Every row gives one point. The window is the flat piece filled in between its corners: a triangle in 3 columns, a solid with four corners in 4, and so on. A path goes straight from each point to the next, and from the last back to the first. After which points does the path pass through the window?
(in the rows, 128 means zero)

Window (4 x 4)
[[ 92  96 152 123]
 [ 36 133 136 139]
 [111 176  90 125]
 [159 150 158  95]]
Path:
(1): [ 93 129 141 161]
(2): [110 146 104  86]
(3): [ 82 182 102  81]
(4): [ 81 158 115 152]
(5): [ 88  85 163 181]
(6): [ 60 149 128  88]
(7): [ 82 110 131 102]
(8): [ 96 118 153 135]
Through the window after points: 1, 5, 7

Window (8 x 8)
[[219 118 101 100 147 136 102 112]
 [177 164 126 140 102 101 152  79]
 [158 144  98 163 100 122 136 130]
 [141 169  99  18 104  77 126  94]
 [113 147 200  66 106 163  97 147]
 [100 201 171  64 135 158 135 136]
 [137 117 113 194 140 139 156  79]
 [101 154 156 143  91 159 215 118]]
Path:
(1): [131 172 103 110  95 125 125  86]
(2): [187 127 132  58 130  74 150 146]
(3): [127 145 136 135 111 109 163 135]
(4): [127 177 137 135  86 168 153  86]
(5): [160 161 107 117  95 183 133  82]
(6): [132 134 111 146 146  54 201 106]
(7): [136 151 159  86 140  80 166 127]
(8): [179 172  77 117  70 131 116  55]
(9): [164 147 111 124  69 199 144  77]
(10): [132 131 144 141 167  95 163 133]
(11): [115 126 146  87 153  86 128 164]
(12): [142 156 114  99 115 139 135  95]
(13): [187 138 103 114 119 167 117  99]
(14): [158 130 155  82 146  97 121 137]
(15): [155 152 148 111 147  82 186 145]
(16): [119 171 129 108  66 172 129  68]
Through the window after points: 1, 7, 9, 13, 15

Window (9 x 9)
[[133 131 170 155 153 131  52  75 166]
 [ 91 146 111 104 132  84  88 130 140]
 [133 159 119 204 196 196 117 112 120]
 [ 92 109  77 136 170 121  50 192 101]
 [124  65 111 164 128 123 179 193 162]
 [181 167 101  83 174 145 145  96 112]
 [163  99 113 134  81 119 162 116 117]
 [160 105 131 175 187  98 203 111 138]
 [151 174 158  86 175  98 133 118  99]]
Path:
(1): [151 132 106 160 138 116 118 163 161]
(2): [ 89  70 117 139 154 143 159 114 109]
(3): [ 85  95 147 121 196 118 129 103 112]
(4): [162 170 114 145 141 108 111 158 164]
(5): [165 144  87 152 145  72 102 171 163]
(6): [119 110 121 104 157 121 125 126 100]
(7): [ 83 115 105 117 154 187 154  67 135]
(8): [203 161 143 186 176  74 111 143 111]
Through the window after points: none

Window (12 x 12)
[[119 149 146 124 138 130 121 162 117 142 108 138]
 [104 126 154 141 141  91 152 144 135 149  78  99]
 [165 162 115 112 128 105 152 146 120 165 111 107]
 [ 92 127 127  79 163 142 207 191 249 114  24 102]
 [143 117  33 122 177  82 151 104 149  96 161 203]
 [137 141 140 129 111 187 195  86 109  80 127  72]
 [167 170 169 157 135  97 149 156 146 177 129 143]
 [122 159 109 135 112 104 140 102 124 159 108 163]
 [142 114 120  96 147 108 127  94 155 128 107 148]
 [121 145 117 130 131 126 134 113 143 166 149 109]
 [149 142 150 200  69 145  84 124 156  36  98  63]
 [191 117 145 186  96 145 134 178 154 194  97 114]]
Path:
(1): [146 153 123 156 143 156 154 100 165 172  63 104]
(2): [145 126 135 132 103 127 153 149 130 123 132 122]
(3): [115 106 120 137  77 133 150 134 165 154 144 146]
(4): [165 169 135 143 169  94 125 115 100 138 105 120]
(5): [120 147 123 152 170 119 134 117 141 135  94 105]
(6): [152 141 138 113  61 118 164 151 141 129 108 127]
(7): [119 136 138 126 108 123 136 148 120 131 130 135]
(8): [143 167 129 133 189 123 125 140 147 163  61 131]
(9): [140 144 129 143 150 126  99 119 119 141  91 119]
(10): [112 132 158 141  68 121 208 185 179 110 128 107]
(11): [126 109 164 116  75 124 121 174 166 158 184 135]
(12): [166 155  97 157 151 124 153 114 129 115  68 108]
(13): [156 171 126 148 173 147 143 126 129 146  72 128]
(14): [123 127 130 135 109 105 132 156 170 126 102 120]
(15): [130 123 140 108  75 128 128 148 181 108 134 104]
(16): [151 161 130 181 180 152 183 128 123 128  47 101]
Through the window after points: 1, 5, 7, 9, 11, 15
